Every row gives one point. The last column is the point's height on a tilted bowl or saddle (a function of degree 2), plus a little noise. Along how many of its main directions does it bend up, bend down or stay straight?
(in the rows, 128 means zero)

Points (17 x 4):
[[107 142 149 107]
 [133 108 154 108]
 [101  96  70 114]
 [ 43  86 146 155]
 [ 65 112 112 134]
 [198 185 232   7]
 [143 122  60 108]
 [149 124 122 103]
 [115 125 155 107]
 [ 44 119  89 140]
 [113 115 184 106]
 [ 79 137  58 136]
 [131 173 115 119]
 [ 69 119 107 132]
 [111 134 178  98]
 [181 100 143  95]
 [120 143  70 126]]
Directions: 1 up, 1 down, 1 straight

Points (27 x 5):
[[146 164  49 190  56]
 [116  76 163 147 160]
 [189 164 102  91  94]
 [ 38 134  75 115  57]
 [176  76 136 170 147]
 [ 87  62 112 191 102]
 [213 154  99 146 101]
 [ 87  95  61 170  82]
 [102 103 130 114 148]
 [133  54 140  93 128]
 [127 115 162 180 152]
 [128 121 138 146 165]
 [133 122 106  87 127]
 [149  98 132 127 164]
 [ 99 142 113  62  85]
 [ 90 128 196 150 123]
 [117 145 172 169 138]
 [ 52 154 167 120  84]
 [100 173 158 150 117]
 [142 122 111  98 139]
 [ 63 156 123 161 103]
 [ 99 125 209  92  95]
 [168 140 115 195 121]
 [ 95 142  29  97  35]
 [ 45 129 165  85  67]
 [188  67  83  72  55]
 [125 122  86  88 112]]
Directions: 0 up, 4 down, 0 straight

Points (26 x 5):
[[194 164  95 160 133]
 [164 174 170 121  70]
 [117 171 135 201 183]
 [114 146 133  77 116]
 [131  67  92 144 100]
 [ 87 138 221 100 101]
 [126  88 157 146  74]
 [ 82  86 189  78 101]
 [136  86  62 156 139]
 [150 115 173 107  69]
 [ 99  99 168 159  94]
 [146 176 120 119 104]
 [147 161 154 166 124]
 [135 146  96  69 120]
 [133 201  56  59  85]
 [145 151 171 127  89]
 [178 142 176 207 127]
 [220 178 125 162 116]
 [165  88 127  97  89]
 [180 194  92 139 107]
 [133 142 115 184 151]
 [ 50 180 134 109 203]
 [ 80 138  50  85 220]
 [119 115  91  52 156]
 [ 82 154 115 127 176]
 [161 156 152 116  82]]
Directions: 2 up, 1 down, 1 straight

Points (43 x 7):
[[113  36  69 211 105 188 206]
 [108 116 171 209 107  93 126]
 [146  74  99 103 112 135 102]
 [107  82 125 158 163 139 146]
 [119 111 120  59 137 208  15]
 [104 111 146 134 119 148 125]
 [ 81 126 159  99 127 104 124]
 [151  92  76 189 125 161 157]
 [155 140 131 103 180 176  75]
 [ 91 131 132 156 100 192 114]
 [196 151 157 148 184 138 154]
 [123 138 152 130 206 112 123]
 [195 134 113 122  94 118 116]
 [122 107 112  75 163 149  70]
 [114 107 137 124  70 125 133]
 [117 113  77  88  84  94 127]
 [138  89 139 135  87 144 119]
 [ 72 155  82 119 120 167 124]
 [126 167 164 133  42  86 130]
 [ 91 183  95 112 163 124 111]
 [106  48 174  48 145  61  99]
 [108 165  72 123  99 145 140]
 [151  72 157  68 137 124  93]
 [ 50 138  59 161 153 119 147]
 [123 154 177 134 120  89 139]
 [135 134 118 111 144 157 106]
 [ 84  77 156 106 154 117 112]
 [160  77 136 141 124 141 124]
 [114  91 160  67  81 136 113]
 [154 125  82 127 106 148 117]
 [137 121 117 119  81  88 133]
 [ 82 116 118 136 148 152 123]
 [107 132 114 139 101  73 138]
 [120  80 129 183 100 196 133]
 [156 148  96 109  71 162 107]
 [180 166 147   7 169 166  32]
 [142  20 118  94 122 117  90]
 [154 118 168 134  55 118 111]
 [136  55 183 178 147 124 156]
 [ 79 124 108 127 146 168 111]
 [144  69  95  63 134 204   7]
 [ 45  94 166  67 131  79 109]
 [175 149 134 121  80 198  67]]
Directions: 2 up, 3 down, 1 straight
